Every row gives one point. Each copy is the shape, with its points in the same order, stretched, turned, moved and blurred by noise. Is it also mirrored, or only turned?
In the rows, zero is written as 128.

Shape, 8 rows:
[[123 155 139]
 [122  99 111]
 [127  54 100]
 [ 98 158 170]
 [171 164 159]
 [119 155 140]
 [107  79 124]
 [125 123 164]]
Copy 1 (8 x 3):
[[111 161 157]
 [144 125 101]
 [158  88  60]
 [ 72 181 157]
 [102 132 194]
 [106 164 153]
 [126 121  80]
 [ 87 135 140]]
Copy 1 is: only turned
Copy 2 (8 x 3):
[[ 87 133 122]
 [155 100 137]
 [208  95 151]
 [ 54 105 139]
 [ 86 190 112]
 [ 90 123 120]
 [159  77 157]
 [ 89 130 154]]
Copy 2 is: only turned
Copy 3:
[[120 147  98]
 [146 118 152]
 [158  99 202]
 [ 95 173 112]
 [ 79 110  71]
 [119 148 101]
 [140 129 184]
 [ 88 137 137]]
Copy 3 is: mirrored
Copy 4:
[[125 117 151]
 [121 179 134]
 [119 230 138]
 [150 119 178]
 [161  93 121]
 [129 126 160]
 [123 199 155]
 [164 142 147]]
Copy 4 is: mirrored

Shape, 7 rows:
[[104  92 112 145]
 [121 111  82 222]
 [ 87 102 134 113]
 [131 125 160 100]
 [150  97  74  69]
 [123 154  92  67]
 [113 112 103 197]]
Copy 1, 7 rows:
[[112 101 117 102]
 [101  50 126 145]
 [125 121 106  93]
 [161 150 134 122]
 [115 146 176  75]
 [ 91 162 140 110]
 [104  72 123 141]]
Copy 1 is: mirrored
Copy 2, 7 rows:
[[138 108  96 154]
 [188 155  73 114]
 [118  80 121 158]
 [111 125 157 161]
 [ 68 165  76 163]
 [ 69 144 114 116]
 [174 135  94 123]]
Copy 2 is: mirrored

Shape (12 x 6):
[[157  89 151 121  97  32]
 [126 123 132 184 108 178]
 [132  91 102 110 150 147]
 [147  97 103 146 165 132]
 [137  87 146  92  95  55]
 [120 107 129 155 115 120]
 [107 144 120 184 122 124]
 [124  88  89 135 155 142]
 [135 120  72 136 109 122]
 [ 86 155 121 159 149 130]
 [121  92 166 113  72  51]
 [178 110 109  81 161 132]]
Copy 1 (12 x 6):
[[145 119 247  78  96  89]
 [145 138  69 136  94 105]
 [ 90  87 138 124 139 123]
 [ 99  98 131 122 143  86]
 [125 112 244  83  93 124]
 [123 140 145 124  98 101]
 [141 164 120 161 107  80]
 [ 79 101 127 133 124  98]
 [115  86 152 168 103  90]
 [127 170 132 172 137 111]
 [140 149 236  86  67 128]
 [121  49 159 107 172 136]]
Copy 1 is: mirrored
Copy 2:
[[166 156 112 148 168  65]
 [ 78 137 127 145 169 194]
 [155 146 118  94 150 180]
 [150 159 104 126 142 187]
 [172 142 125 120 167  74]
 [126 133 121 146 162 152]
 [100 119 110 166 137 170]
 [155 139 104 114 153 189]
 [127 121  74 109 154 154]
 [117 112 128 154 115 179]
 [154 132 137 146 181  63]
 [155 181 116  70 126 152]]
Copy 2 is: mirrored
